Each row is a point. A path goes straight from each point to the next, and from the last back to the first. The post is the endless flat space through its rows: a point in 2 columns, a line in 3, a plane in 4, and so on, so that a path can go around it. Count how often the path circles the post. Going back the other way cancels.

Post:
0.02 -0.05
Path:
0.18 0.25
0.48 0.39
0.35 -0.49
-0.26 -0.28
-0.42 0.28
-0.38 -0.06
-0.13 -0.65
0.56 -0.37
0.29 0.35
-0.04 0.33
-0.23 0.19
0.41 0.56
0.61 0.15
-0.02 0.30
-0.58 -0.33
-0.74 0.13
0.08 0.40
Times around: 0

Post:
0.08 -0.18 -0.25 0.52 0.35 0.36 -0.16 0.07
0.00 0.28 -0.49 -0.42 -0.20 -0.05 -0.06 0.14
-0.72 0.66 -0.26 -0.38 -0.36 -0.46 0.47 -0.14
0.18 -0.31 -0.24 -0.49 0.22 -0.14 -0.61 0.08
0.20 0.05 0.25 0.03 0.51 0.81 -0.26 0.28
0.33 0.29 -0.32 0.17 -0.30 -0.42 0.14 -0.35
0.23 0.01 0.01 0.08 -0.48 -0.14 -0.25 0.23
Path (19 x 8):
-0.02 0.11 -0.14 -1.12 0.05 -0.24 0.21 0.18
0.05 -0.36 -0.23 0.36 -0.24 -0.03 -0.36 0.67
-0.17 0.47 -0.60 0.21 -0.52 -0.44 0.04 0.20
0.04 0.63 -0.17 -0.22 0.16 0.06 -0.32 -0.08
-0.38 0.01 0.36 0.11 -0.68 -0.25 -0.26 0.10
0.98 0.04 -0.74 -0.37 -0.49 -0.66 0.50 -0.83
0.71 -0.24 -0.03 0.11 -0.06 0.01 0.18 0.34
0.06 -0.15 0.20 -0.55 0.70 -0.43 -0.43 0.28
-0.44 0.52 -0.01 0.67 -0.45 -0.24 -0.17 0.15
-0.04 0.14 0.32 -0.01 -0.50 -0.12 -0.43 0.15
-0.53 0.39 0.20 -0.30 -0.11 0.13 -0.85 0.34
-0.27 -0.05 0.14 0.09 0.09 0.23 -0.41 0.01
0.12 0.17 0.33 -0.36 0.58 1.66 -0.06 0.29
0.60 -0.16 0.06 -0.20 0.00 -0.27 0.30 -0.18
-0.14 -0.08 0.41 0.06 0.35 -0.20 -0.26 0.46
0.19 0.59 0.06 0.54 0.00 -0.05 -0.25 0.06
-0.19 0.65 0.03 -0.18 -0.66 -0.09 -0.44 -0.16
0.48 0.38 0.28 -0.07 0.06 0.33 -0.10 -0.24
-0.02 -0.15 0.37 -0.19 -0.07 0.27 0.25 -0.17
Times around: 3

Post:
0.53 -0.13 -0.23 0.08 -0.32 -0.38 0.36 0.28 -0.47 -0.15 -0.31 0.11 0.25 -0.11 0.43 0.34 -0.52 0.97
0.54 0.19 -0.07 0.13 -0.61 -0.62 0.01 0.41 -0.43 0.17 0.12 0.08 0.39 -0.32 0.50 -0.05 0.16 -0.16
-0.20 0.29 0.00 0.64 -0.02 -0.04 -0.13 -0.23 0.67 0.29 -0.32 -0.94 0.10 0.21 -0.40 0.27 -0.29 -0.50
-0.25 0.02 0.49 0.78 -0.07 0.18 0.32 -0.41 0.61 0.19 0.28 -0.31 -0.06 0.17 -0.17 -0.11 0.37 -0.14
-0.09 -0.01 0.15 0.16 0.04 -0.25 0.11 0.28 0.55 0.19 0.06 -0.91 -0.12 -0.01 -0.45 -0.46 0.24 0.02
0.04 0.30 0.42 -0.40 -0.35 -0.14 -0.13 0.80 -0.13 0.24 -0.13 0.05 0.49 -0.49 0.62 0.15 -0.27 0.62
0.42 -0.26 0.23 0.00 -0.18 0.01 -0.11 1.02 -0.41 -0.28 -0.55 0.62 -0.06 -0.41 0.31 -0.17 -0.30 0.15
-0.23 0.06 0.25 0.31 0.10 -0.25 0.48 -0.33 0.50 0.43 -0.19 -0.51 0.20 -0.55 -0.33 -0.52 0.03 -0.31
-0.07 -0.25 0.19 -0.27 -0.37 0.37 0.22 0.50 -0.31 -0.28 -0.53 -0.43 0.14 0.18 0.40 0.03 0.16 -0.20
0.26 -0.11 0.30 -0.27 -0.14 -0.50 0.24 0.38 -0.44 -0.31 -0.12 0.22 0.36 0.32 0.01 -0.16 -0.79 0.29
-0.22 0.02 0.07 0.22 0.29 0.14 0.38 -0.08 0.54 0.53 0.31 -0.42 -0.30 -0.36 -0.50 0.71 0.19 -0.67
0.53 0.18 0.00 -0.42 -0.06 -0.40 -0.08 0.53 -0.79 0.22 -0.62 0.58 -0.11 0.00 0.69 0.17 -0.11 0.46
0.37 -0.61 -0.22 -0.28 -0.30 -0.04 0.13 0.50 -0.20 0.44 -0.09 0.22 -0.07 0.26 0.24 -0.04 -0.92 0.28
0.62 0.34 0.02 -0.34 -0.87 0.37 -0.50 0.23 -0.65 -0.31 0.01 0.18 0.30 -0.36 0.08 -0.32 0.06 0.37
0.14 0.65 -0.01 0.40 0.59 0.44 0.53 0.16 0.66 -0.11 0.22 -0.60 0.21 -0.18 0.02 -0.27 0.13 -0.35
-0.07 -0.21 -0.13 -0.20 0.25 -0.14 -0.40 -0.09 0.58 0.07 -0.03 0.08 0.51 -0.32 0.38 0.56 0.30 -0.02
-0.23 -0.15 0.39 0.63 0.46 0.22 0.09 0.27 0.03 0.73 0.04 -0.65 0.48 -0.12 -0.57 -0.15 0.23 -0.16
Path (20 x 18):
0.14 -0.21 0.26 -0.12 -0.48 -0.62 -0.33 0.02 0.01 0.79 -0.41 -0.13 0.51 0.13 -0.05 0.58 -0.30 0.17
0.66 -0.55 -0.22 0.12 -0.28 -0.39 0.02 -0.09 0.04 0.35 -0.24 -0.33 -0.10 0.25 0.23 -0.44 -1.29 0.21
0.13 0.46 0.42 0.26 -0.51 0.31 -0.04 0.18 -0.05 0.06 -0.09 -0.20 0.10 -0.41 0.31 -0.11 -0.11 -0.71
0.16 0.00 0.37 0.13 -0.12 0.40 -0.13 0.63 0.50 0.45 -0.42 -0.26 0.10 -0.01 0.07 0.26 -0.54 -0.13
-0.16 -0.16 0.54 0.31 -0.54 0.27 -0.39 0.14 0.27 0.08 -0.15 -0.19 1.26 -0.29 -0.07 0.36 0.12 0.86
0.30 -0.17 0.24 0.34 -0.34 -0.29 0.09 0.55 -0.50 0.22 -0.04 0.38 -0.25 0.43 0.02 -0.66 0.21 0.58
-0.06 -0.17 0.29 0.09 -0.75 -0.20 0.33 0.28 -0.58 -0.12 -0.35 -0.51 0.24 0.08 -0.15 -0.27 0.30 -0.29
0.41 0.30 -0.13 -0.23 -0.84 -0.63 0.16 -0.09 0.34 -0.30 -0.36 0.02 -0.22 -0.27 0.28 -0.21 0.52 0.07
0.52 -0.34 0.08 0.06 -0.35 0.02 0.50 0.00 0.20 0.21 0.14 -0.54 0.75 -0.05 0.21 -0.38 -0.02 0.20
0.20 0.01 0.62 -0.51 -0.19 0.31 -0.43 0.56 -0.96 -0.09 -0.16 -0.06 0.12 -0.30 0.17 0.31 0.04 0.13
0.42 0.16 0.16 0.11 -0.02 0.37 -0.13 0.45 0.04 -0.43 -0.15 0.28 0.13 -0.58 0.60 -0.38 0.19 0.08
-0.08 -0.32 0.23 -0.06 -0.69 -0.62 -0.18 -0.04 0.94 0.00 -0.41 -0.50 0.29 -0.46 0.16 -0.30 0.23 -0.15
0.54 -0.11 -0.49 -0.69 -0.51 0.65 0.17 0.26 0.47 -0.13 -0.34 -0.13 -0.28 0.48 0.19 -0.18 -0.50 0.24
0.01 0.06 0.21 -0.30 0.24 -0.38 0.29 0.49 0.52 -0.38 0.08 0.60 0.13 -0.18 0.17 -0.68 -0.12 -0.19
0.14 -0.46 -0.18 -0.08 -0.71 -0.63 -0.05 -0.05 0.23 -0.15 0.22 0.20 0.17 0.27 0.26 0.14 -0.83 -0.10
0.30 0.21 -0.22 -0.03 0.91 -0.22 0.15 0.13 -0.24 -0.09 0.18 -0.52 0.45 0.25 0.53 0.01 -0.45 0.21
-0.17 0.14 0.44 -0.46 0.07 -0.11 -0.35 -0.12 0.41 -0.01 -0.10 -0.37 0.67 0.11 0.10 -0.30 -0.47 0.35
0.36 -0.02 0.01 -0.07 -0.61 0.23 -0.02 0.35 -0.33 -0.15 0.37 0.07 -0.20 0.30 0.17 -0.33 -0.45 -0.06
0.26 0.03 0.13 0.71 -0.40 -0.21 0.44 0.17 -0.73 0.58 -0.09 0.20 -0.35 0.13 0.11 0.07 0.39 -0.02
-0.15 0.33 -0.47 0.31 0.27 -0.17 0.28 0.03 -0.19 1.12 -0.46 -0.64 0.53 0.10 0.30 1.04 0.77 0.29
Times around: 0
